Rows are points. A path goes straight from each point to the next, and from the last back to the first. The post is the endless flat space through its rows: a point in 2 columns, a line in 3, a plane in 4, and so on, so that a path can go around it. Count how often the path circles the post. Going back the other way cancels.
(in the rows, 128 means zero)

Post, one row:
[[127 114]]
Path, 22 rows:
[[ 94 118]
 [108 118]
 [105  83]
 [133  99]
 [109 108]
 [ 78 153]
 [122 132]
 [164 118]
 [148  93]
 [132  98]
 [100 112]
 [ 79 142]
 [115  97]
 [139  93]
 [173  94]
 [141 147]
 [ 95 153]
 [ 88 150]
 [126 137]
 [175 109]
 [166  67]
 [120  87]]
Times around: 1

Post, 7 rows:
[[123 106 142 129 104  94 130 127]
 [143 118 123 152  96  65  97 172]
 [ 99 114 156 115 139 127 100 134]
 [157  84 103 111 115 135 130 133]
 [162 152 142 119 149 165 131 107]
 [ 91 133 110 142 136 154  65 101]
 [166 102 150  99  90 152 140 138]]
Path (25 x 8):
[[133 115 100  79 130 144  78 141]
 [ 72 149 127 134 136  99 115 130]
 [126 120 147 121 138 192 122 122]
 [156  74 155 137 136 115  82 175]
 [115 162 146 130 118 152  55  72]
 [142 102 120  93 126 158 116 125]
 [132 166 192 110 130 100 210 131]
 [108 140 145 143 193 169 116 133]
 [148 123 126 165  95 118  86 138]
 [177 108 145 114  74 138  99 141]
 [159 113 124 123  74  94 114 149]
 [ 90 133  76 139  96 159 112 100]
 [119  99 135 157 128 131 104 170]
 [168 139 170 155 142 109 127 108]
 [176  99 131  97 107 141  78 187]
 [138 119 159 106 120  84 151 145]
 [136 166 135 127 127 168 151 116]
 [119 127 133 154 121 123 113 109]
 [166 137 136 159 152 124  53 150]
 [162 104 115 111 142 135  80 106]
 [157 112  71 119  96 129  72 146]
 [137 168 116 121 129 123 140 120]
 [ 72 114 145 150 144 162  95 128]
 [105 129 125 149 141 153  85  83]
 [149 101 209 100 150  60 119 160]]
Times around: 5

Post (13 x 14):
[[187 109  98 112  89 134 101  93 160  99 109 135 189 152]
 [ 94 121  97 139 105 111 168 126 138 107 137  90 123 152]
 [124 124 136 106 127 147 137 136 158 159 110 125 126  93]
 [118 102 139 126 115 161 119 110 125  99 139 130 144 116]
 [163 124 119 115 151 117 128 103 144 104 116 147 150 101]
 [170  75 130 133 144 118 172 127  94 165 113 155 162  90]
 [177 144 172 103 111 113 138 121 114 122  87 142 161 148]
 [130 107 124  97 135 148 111 133 168 127 147 140 120 142]
 [ 89 213 104 149  42  76 206 140  69 134 174 127 156 138]
 [159 156 111  95 104 138 140 107  91 120 123 126 111 116]
 [117 135 121  65 141 138 111 115 125 115 135 123 144 117]
 [107 119 112 103 117 128 102 135 141 110 113 137 123 125]
 [156 147 130 110 150 139 134 173 115 103 117 112 145 128]]
Path (34 x 14):
[[111 153 116 129 121 112 105 160 183 119 130 105 113 148]
 [142 106 150 103 168  91 115 162 137 125 130 182 148 124]
 [169 125 177  60 109 116 164 137 135 203 103 182 173  85]
 [102 103 132 119 101 150 127 147 173 105 140 165 131 155]
 [127 143 117 116 129 130 165 112 142 115 122 111 135 150]
 [148 121 148 128 140 105 167  94 118 136 160 143 191 153]
 [104 177 154 102 110  99 134 175 165 171 130 109 159 113]
 [ 99 111  81 107 112 102 148 116 117 135 146 118 144 103]
 [159 118 114 133  59 145 154 125  87 111 110 107 138 144]
 [142 111 172 126 162 109 179  73  84  90  80 164 122  89]
 [158 101 143 120 136 125 170  91  65 102 112 115 178 142]
 [122  98 128 123 129 115 122 128 117 138 103 128  98 166]
 [155 193  82  86 102  95 107  83 125  84 134 106 184 113]
 [128  77 113 108 104 129 122 148 111 135 163 154 110 157]
 [234 153 121  88  94 137 127 131 118 140 113 172 142 127]
 [130 147 137 159  30 117 184 144 100 116  89 117 159 173]
 [143 125 100 134 116 112 182 117 141 100 150 112 138 110]
 [134 152 172  95  47 100 144 108 109 150 116 130 153 112]
 [125 158  80 115 133  78 113  91 126  82 137 120 108 119]
 [146 148  97 123 141 164 107 114 162  84 157 115 195  96]
 [114 148 165  94 122 126 146 113 119 154 143 160 119 146]
 [188 178 121 140 137 123 150 129 117 145 115 144 104  79]
 [122 176 151  98 139  64 135 198  94 143 109 144 153 104]
 [136 124 134  71  98 143 121 155 117 130  99 115 117 124]
 [155  81 123  72 126 164 129  58 104  93 160 169 124 106]
 [175 114  94 108 114 149 154 120  74 110 150 135 190 153]
 [105 129 153 156 108 151 162 142 141 188 158 165  97 128]
 [144 114  86 116 173 106 126 148 103  77 135  87 157 152]
 [138 163 135  83 109  78 112 133  95  99  97 125 146 128]
 [ 91 117 114 150  71 120 132 129 123  48  89  72 128 158]
 [143  74 101 105  82 146 131 138 110 115 113 116 120 185]
 [170 147  78 133 114 140 129 124  86 100 152 171 156  99]
 [178 128 112 115 123 127 136  65 122 106  94 116 155 126]
 [168 141  88 119 132 133 162  71 139 116 127  48 167 120]]
Times around: 4

Post, 17 rows:
[[ 86 118 127 122 182 103 111 142 113 140 115 126 110 112  67 157 142 167]
 [141 118 121 142 113 126 112 111 135 114 125 120 117 156 115  68 139 101]
 [149 124 147 140 111 119 153  86 140 139 141 138 114 129 144 122 110 141]
 [107 117 122 144 148 130 136 101 136 207 120 119 101  96 135 134 131 100]
 [133 153 155 132 155 120 103 132 107  95 121 113 100 154 133 116 160 110]
 [141 119 166 146 166 146 146 141 135 114  97 130 126  99  81 137 158 106]
 [143 143 115 119  83 142 124 139 141 123 194 182 115 126 100 129 113 121]
 [ 92 136  94  84 146 135 105 144 129 115 119 124 134 140 174 113 124 169]
 [142 100 111 145 122 117 109 135 154 122 146 181 136  80 169 103 101  95]
 [119 141 112 152 106 113  77 127 142 140 105 112 118 113 128 113 136 143]
 [155 160 135 105  95 151 105  94  95  91 130  96 116 102  74 102 119  75]
 [151 134 109 123 125 141 100 140 104  96 106 121 110 136 100 133 138  92]
 [127 100 123  95 131 116 101 140 146 142 141 131 133 136 161 106 111 128]
 [146 114 108 110 144 147 120 133 119 117 173 126 148 108 115 154 154 144]
 [ 94  88 138 156 154 103 155 164 127 152 105 113 139  69 125 156 125 169]
 [ 59  99 114 137 101 152 112  85 130 158 115 139 130  98 115 136 146  85]
 [153 135  88  87 112 129 115 155 151  68 140 132 124  78 135 139 139  63]]
Path (26 x 18):
[[131 114  99 161 146 135  95 120 131  87 135 163 144 175 130 169 187 136]
 [116 169 160 118 132  85 122 113 106 128 124 140 113  77 172 147  97 126]
 [154 152 118 154  82 110 108 125 121 114 147 122  84 166 144 135 164 120]
 [163 129 132 164 159 117  90 144 126  86 106 120 103 114 124  86 150  82]
 [101  93 113 140 121 167 100 139 124 123 151 183 152  77 140 142 125 165]
 [124 156 105 113 187 140 114 130 123 134  94 159 118 106 206 136 151 143]
 [ 97  90  44 123 167 104  85 225 105 114 106 170 136 104 165 131 156 159]
 [ 58 127 118 117 104 147  97 136 111 119 165 157 127 103 183 118 120 138]
 [120 101 170 127 112 146 126  90 125 104 111 131 144 121 196 122  88 151]
 [158 147 117 140  62 155 114  95 111 119 125 118 117 130  87 142  90 102]
 [102 138 118 120 144 125 103 158 113 157  41 119 119 101 134 135 123  76]
 [105 124 138 199 120 128 110 103 150  99 112 168 131 167 135  97 243 117]
 [107 117  89  69 139 129 149 218 161 102 152 184 116 105 115 163 131 137]
 [141 108 118  92 105 175 126 123 117 111 123 137 112 131 131 136 106 120]
 [131 176 135 114 123 150 136 153 110 104 118 111  76 130  72  85 124 163]
 [181 168 193 160  86 152 134  82 131 115 126  79  85 106 126  90  98  74]
 [159 127 127 106 110 121  83 141 152 126 166 115 143  99 105 145 122 113]
 [134 114  93  81 153 151 101 109 132 117 116  70 162 140 104 128 193  97]
 [ 63  85 107 142  83 114 150 156 139 160 100 157 130  98 150 138 157 109]
 [119  99 139 157 112 113 133 142 119 102 129 103 103 104  87 157 168 118]
 [104 110 140 105 151 159  90 135 160  92 152 168 122 130  53 140 174  61]
 [116 163 131 156 137 137 125 111 130 110 106 133 107  80  94 128 121  79]
 [132 169 137 152 165  72  54 149 142 137 134 148 109 139  85 138 186 132]
 [128 137  78  78 120 122  69  63 113 190 153 154  96  75  96 128 107 106]
 [208 140  95 150  90 163 129 126  93  56 163  86  96 134 121  76 134 102]
 [164  49 154 111  75 181 138 119 112  74 161 124 163 143  70 108 138  27]]
Times around: 4
